Each row of a before or after table is a point. One or more steps were done to the points. Then noise was added and the rows were shuffled. The steps act on columns, c1 being the first. Name the steps. A step turns or swaps two columns, mirrors them in a line or flattens them onto one, adds a multiple of one to another, or multiplies or shifts one. Angles are multiples of 10 degrees, from the lower column toward the higher: turns from -170 to 170, lines from 10 to 170 but not 90. Use the fewest steps. Two steps may share a column if one is a turn and the other turns, adds or multiplies; they go together, in the order done. Otherwise the lowest column goes first.
(in the rows, 128 means zero)

Before:
[[123  74 127]
 [128 128 121]
 [181 122 143]
 [183 161 111]
 [119  86 115]
 [114  92 119]
 [ 95  95 129]
 [181 165 120]
 [146 111 166]
 [156 100 124]]
After (10 x 3):
[[111  91 130]
 [164 165  87]
 [114  87 123]
 [106  97 150]
 [124  73 133]
 [146  99 108]
 [125 128 122]
 [158 162  80]
 [178 122 103]
 [167 111 147]]
Steps: turn c1 and c3 by -40 degrees

Before (12 x 8):
[[116 120 117 118 113 176 183 136]
 [121 142  70 170 151 128 106 133]
 [137  94 160 134 139 131 147 157]
 [107 105  68 138 108 142  98 177]
 [143 115 124 150 105 150 111  95]
 [107 111 137 189 120 148 130  80]
 [106 118 114 116 119 143 111  88]
 [125 117 105  53 101 106  96  97]
 [110 109 220 100 142 175 134 139]
 [129 124 129 115 101 111  85 151]
 [ 67 164 104 119 118 124 134 157]
 [147 117 156  90 103 170 129 168]]
After:
[[120 111 139 188 107 148 131  82]
 [118 119 113 116 108 142 110  90]
 [149 143  73 171 120 129 105 133]
 [144 108 221 100 109 174 137 140]
 [106 115 126 151 144 150 111  95]
 [100 117 105  52 126 106  97  96]
 [108 103  67 138 107 142  98 177]
 [114 122 116 120 116 178 183 135]
 [105 117 155  91 147 173 127 169]
 [117 163 104 119  67 126 132 159]
 [138  94 160 135 140 132 150 159]
 [ 99 125 131 116 129 114  84 151]]
Steps: swap c1 and c5

Before, 8 rows:
[[113 134 120  98 120  56  99 156 151  72  93 117]
 [110 117 180 133 160 158  98 137 111 111  79 124]
 [114 156 143  77 101  79  99 118 146  77 133 102]
 [127 131 190 155 120 145 125 137 134 101  88 169]
 [ 95 140 168 120 120  86  88 167 107  97 120 125]
 [171 129 105 116  90 184 162 140 119 130 124 165]
 [102 121 174 140 125 134 145 109  90 115  84 148]
 [158 111 146 140 141 154 150  82 106 160 154 175]]
After:
[[126 133 111 101 123  54  99 147 153  72  91 117]
 [ 73 121 130 134 123 133 145 114  90 116  84 147]
 [ 75 141 118 120 116  84  86 157 107  97 120 123]
 [125 110 161 125 140 154 151  95 105 160 153 175]
 [168 129 152 104  90 182 162 136 120 129 123 164]
 [107 157 122  87 101  78 101 122 147  76 134 102]
 [ 75 132 158 143 120 146 125 135 136 101  85 169]
 [ 72 118 140 134 162 161  98 135 115 109  76 122]]
Steps: turn c1 and c3 by 60 degrees; add -0.3 times c12 to c4; multiply c8 by 0.7

Before, 8 rows:
[[127 144 146 120 122  77  81 163 107 110  99  97 183 149 128 110 141 107
  111 137 143 108 150 131]
 [137 121 111 144 157 129  91 132 151 154 166  98  90 121 134 142  79 138
  124 176 122 167 107 145]
 [129 130 126 141 166 114 117 152 103  93  81 129 177 129 112  88 154 107
  120 171 127 132 150 124]
 [114 115 158 135 121  77 161  78 107 137 143 135 140  68 160 167 124 143
  131 141 164 126 109 142]
 [145 172 154 108 135  91 109 149  99 115  90 100 164 141 126  83 135  54
   96 163  99 115 172 104]
 [106 132 121 132 181 125  87 119 161 177 180 109  73 141 126  94 104 153
  128 139 115 158 121 148]
 [122 113 120 160 126 117 112 103 166 143 164 100  85 131 141  93  59 136
  145 137 135 169 110 158]
 [101 131 140 129 118  88 174  72  84 151 117 131  98 108 157 173 148 124
  106 147 179 118  54 153]]
After (8 x 24):
[[169 134 124 142 182 124  89 124 132 179 117 109  50 141 128  95 106 155
  130 138 117 162 118 151]
 [118 116 157 149 120  77 161 177 148 139 146 135 128  69 160 166 127 145
  128 141 167 144 110 143]
 [103 128 138 131 121  87 173 185 171 147  97 132 116 107 157 173 146 124
  109 145 176 141  55 151]
 [104 131 125 166 163 114 118 105 139  97 136 128 195 129 114  86 154 109
  122 171 127 124 151 125]
 [ 93 172 155  68 136  95 109 115 129 118 129 100 182 139 128  82 138  54
   96 164  98 108 172 105]
 [109 143 146  99 120  79  81 100 139 109 150  96 187 150 126 109 139 106
  110 135 145  99 151 129]
 [167 115 118 225 125 116 113 139 115 141 118  99  74 128 139  90  59 138
  145 135 138 174 111 159]
 [145 122 110 174 155 128  92 114 107 156 125  98  75 121 132 141  79 139
  125 174 123 163 106 144]]
Steps: turn c1 and c9 by -120 degrees; multiply c4 by 3; mirror c8 and c22 in the line at 100 degrees; turn c11 and c13 by -50 degrees
